Each row is a point. The window is the flat piece filled in between its corners: a triangle in 3 columns, a solid with four corners in 4, and so on. A path goes straight from each point to the next, and from the last back to the first. After which points does the path pass through the window?

Window (3 x 3)
[[-2.96 -2.26  1.78]
 [-0.09  0.53 -2.32]
 [ 1.13 -0.13 -1.47]]
Path:
(1): [ 1.56  2.63 -1.33]
(2): [ 0.34 -0.22 -2.92]
(3): [-1.75 -1.24 -0.94]
(4): [-2.04  1.29  1.07]
(5): [-2.53 -0.31  1.06]
(6): [-2.03 -1.93 -0.07]
(7): [-1.80 -1.91 -0.71]
(8): [-1.32  0.73  1.73]
Through the window after points: 7

Window (6 x 6)
[[-0.13  0.95  1.26  0.79  1.88 -0.64]
 [-0.37 -0.62 -1.04 -2.44 -0.79 -0.96]
 [ 0.01  1.70 -0.94 -1.15 -3.39  0.35]
 [ 2.72 -3.27 -0.42  0.40  0.19 -1.58]
 [ 0.47 -4.50 -1.55  2.66  1.96 -1.46]
 [-2.44  2.85  2.90 -1.19 -2.72 -1.18]]
Path:
(1): [ 1.25 -0.98 -1.43 -0.45  0.60 -2.91]
(2): [ 0.96  0.89  0.04  0.55  1.19 -2.40]
(3): [-1.18 -0.76  1.85  0.15  1.01  1.72]
(4): [-1.38  1.04  2.26 -0.89 -2.42 -0.30]
(5): [-1.46  2.81  1.25 -0.66 -0.82 -3.37]
(6): [ 0.27  0.51 -0.93 -1.03 -1.95 -2.03]
(7): [ 0.73  0.41  0.63 -2.14 -1.87  1.27]
(8): [ 0.98 -2.04  0.80 -0.02 -0.29  0.28]
Through the window after points: 2, 4, 8

Window (8 x 8)
[[-2.51 -3.71  0.03 -1.76  2.29 -2.85  0.55 -1.18]
 [-1.37 -3.90 -0.21  0.09  1.12  0.81 -0.43 -1.98]
 [ 2.93  0.77  1.79  1.62 -3.21 -0.06 -0.50  1.95]
 [-0.26  3.45 -0.60  1.42  3.36 -1.85  0.59  1.15]
 [ 3.29  1.31  3.32 -0.55 -1.21  1.23  1.08  0.50]
 [-0.65  0.59 -2.72 -1.53  1.97 -1.92  0.71 -1.26]
 [ 2.46  0.02  1.97 -0.99 -1.53  2.01 -0.94  3.15]
 [-0.37  1.45  0.48  1.23 -1.79  0.93  2.20  2.43]]
Path:
(1): [ 1.42 -2.07 -1.43  0.51  1.07 -1.02  1.42  1.19]
(2): [ 3.18 -1.03  1.25  0.26  0.29  0.88  1.66  2.66]
(3): [-0.32 -0.31  0.92 -0.89 -0.78  1.05 -1.71  0.41]
(4): [ 0.80  0.54  2.25 -1.48 -0.77  0.19 -1.06 -0.28]
(5): [ 2.30 -0.67  1.08  0.39  0.27  0.25  2.62  1.66]
(6): [ 0.95 -1.88 -0.72  1.66  1.27 -1.82  2.32  0.07]
(7): [-1.28  1.27 -0.18 -2.02  1.06  0.46  0.20  0.16]
(8): [-1.90  2.37  2.36  1.06 -1.83 -0.50 -0.42 -1.10]
Through the window after points: 2, 4
